Each row of a before or after table is a point. One or more steps were done to the points. Then noise was added and the rows were shuffled. The steps act on columns, c1 being the first. Name the steps. A step turns or swaps two columns, mirrors them in a line or flattens them onto one, adds a multiple of one to another, or multiplies or shifts one. Angles are multiples of 10 degrees, from the lower column toward the higher: turns from -170 to 170, lines from 10 to 170 but not 90. Use the fewest steps. Two steps may share a column if one is a turn and the other turns, adds or multiplies; they go together, in the order done. Otherwise the lowest column goes first.
In the rows, 128 means zero.

Before (12 x 2):
[[164 109]
 [139  90]
 [136 121]
 [137 119]
 [ 82 195]
 [103 145]
 [129 144]
 [113 153]
 [ 90 136]
 [156  77]
 [110  90]
 [170 123]]
After (12 x 2):
[[131 138]
 [114 104]
 [127  98]
 [172 124]
 [143  98]
 [158 180]
 [130 169]
 [161 159]
 [ 87  60]
 [107 165]
 [134 140]
 [116 117]]
Steps: turn c1 and c2 by 120 degrees

Before (13 x 4):
[[158 108 119 101]
 [166 116 168 101]
 [126 158 126 154]
 [166 125 108 130]
 [126 132 120 104]
 [139 149 136  96]
 [127 111 132 159]
 [170 135 124 123]
 [185 158 138 115]
 [144 140 157 137]
 [133 141 102 138]
 [170 131 150 157]
 [136 161 151 119]]
After (13 x 4):
[[115 189 128  98]
 [111 114 168 129]
 [ 70  96 127  99]
 [101 163 115 141]
 [127  79 124 161]
 [115  68 154  99]
 [ 82 142 142 158]
 [103 148 159 120]
 [134 139 132 105]
 [104 228 116 116]
 [128 219 128 155]
 [143 168 148 138]
 [ 77 220 158 111]]
Steps: turn c1 and c3 by 140 degrees; multiply c2 by 3

Before (12 x 8):
[[125 109 105 130  70  75 143  98]
 [120  65  93 160 130 130 103  65]
 [114 125 119 129 140 147 125 135]
 [101  96 134 146  94 113 131 123]
 [137  91 103 104 107 104 152  97]
 [150 151 109 156 101 168 114  88]
 [153  98  89 141  85 140  89 103]
 [109  90  92 114  88 167 131 125]
 [ 63 176 119 128 120  98  63 105]
 [158 131  70 134 107 107 153 124]
 [ 92 133 131 149 161 202 143 145]
 [ 89 123 150 101 110  86  96 121]]
After (12 x 8):
[[154 124 121 132 121 123 141 134]
 [ 97 130  62 135 133 142  92 123]
 [133  78 106 182 139 122 150  66]
 [103 104  92  92 126 120 100 102]
 [209 133 130 162  89 141 140 140]
 [131 106  95 143 183 163 130 104]
 [ 83 118 104 129 168  99  83  93]
 [136 157 134 126 179  58 172 103]
 [153 140 108 178 161 168 120  91]
 [173 106  90 104 160 131 107 128]
 [133 108 135 153 148 101 104 124]
 [108 121 159  82 164  74 140 113]]
Steps: mirror c1 and c6 in the line at 60 degrees; multiply c2 by 0.7; add -0.3 times c7 to c3; turn c5 and c7 by 140 degrees; multiply c4 by 1.6

Before (14 x 11):
[[181 149 165  79 110 136 135 155 123 172 147]
 [114 166 112 138  90 103 169 151 132 108 145]
 [189 133 189  81 109 104 178 133 125 158  89]
 [121  87  97 149  90 107 151 155 154 101 109]
 [134 169 150  92 168  87  93 128 165 153 128]
 [ 94  98 157  71  76  99 144 110 198  91 121]
 [160 113 117 145 106 125 175 110 200 128  98]
 [106  84 163  95 168 134 182 108 142 138 127]
 [157 124 174 138  89 134 110  97 142 147 142]
 [139  84 146  83 165 166 107 132 129  96 117]
 [137 115 114 144  92 186 119 154 113  90  99]
 [190 137 165 149 156  97  91 118 198 100 133]
 [107 134 103 125 157 112 170 102 135 129 106]
 [131 150 151 122 152 135 106 167 176 129  82]]
After (14 x 11):
[[117  84  98 118  93 152 152 110 153 143 107]
 [130 165 112 117  87 139 169 116 134 141 147]
 [ 81 138 169 160 115  90  90 149 197 139 138]
 [108 124 174 142 116 164 108 154 138 114 144]
 [138 149 167 177 125 149 132  82 127 116 149]
 [155 164 150 149 113  77  92 118 162 125 126]
 [102 113 118 144 111 143 175 145 198 122  99]
 [162  82 139 151 175 114 110 132 128 140 116]
 [167  80 166 128 155 100 182 140 142 119 130]
 [145 131 190 179  98 133 179 110 128 116  91]
 [194 103 152 129  73 157 144 151 197 137 125]
 [136 149 152 130 149 114 108  91 176 134  82]
 [141 133 104 116 129  98 169 155 132 126 102]
 [110 112 120 124 158 191 116 121 117 148 103]]
Steps: turn c1 and c4 by 120 degrees; multiply c4 by 0.7; turn c5 and c6 by -60 degrees; turn c8 and c10 by 160 degrees; multiply c10 by 0.4

Before (12 x 14):
[[117 143 116 153 156 138 163 173  85 147  99 162 133 132]
 [ 89 122 148 179 118 123 171 146  99 178 137 147 118 154]
 [121 144 153 129  79 110 186 171 156 105 117 158 112 113]
 [153 118 136 140 152 119 174 123  89 109 132 155 143 150]
 [138 159 137 129 147 110 118 168 129 102 126 142 150 152]
 [ 75 119 100 121 128 116 124 123 151 134 142 110 107 154]
 [133 105 129 187 159 135 126 116 162 117 123 165 154 142]
 [115 143 114 106 159 174 137 152 108 146 123  96 146 116]
 [ 94 161 129 179 151 131 165 106 154 141  79 133 162 146]
 [126 165  75 154 126 150 161 150  96 170 159 161 145 132]
 [ 77 146 121 139 116 105 136 110 118 111 114 157 162 122]
 [142  95 145 156 110 115 118 161 143  98 117 105 115 158]]
After (12 x 14):
[[139 143 114 104  45 158 139 178 149 136 162  96 156 117]
 [122  95 145 162 167 102 119 200 109 116 173 105 103 157]
 [175 118 134 146  94 180 173 116 126 121 122 155 137 152]
 [101 105 128 185  72 183 126 109 106 108 104 163 153 143]
 [ 88 160 128 169  88 170 165 119 146 112  55 133 162 147]
 [159 144 115 144  74 175 161 233 158 120 178 163 141 131]
 [132 123 147 158 146 112 172 157 176 118 164 147 102 153]
 [ 80 119 100 120 138 136 123 110 161 131 131 109 126 154]
 [100 143 153 137 222  47 186 217 120 126 188 157  95 113]
 [154 165  74 138 114 111 162 150 146 124 188 161 184 131]
 [131 158 137 137 111 175 118 207 119 125 189 141 144 151]
 [110 146 121 144 164 119 137 103 177 123  87 158 167 122]]
Steps: mirror c1 and c9 in the line at 150 degrees; add -0.7 times c3 to c13; flatten c4 and c10 onto the line at 160 degrees; multiply c5 by 2.5; turn c5 and c6 by 130 degrees; multiply c8 by 2.5; turn c8 and c11 by 40 degrees
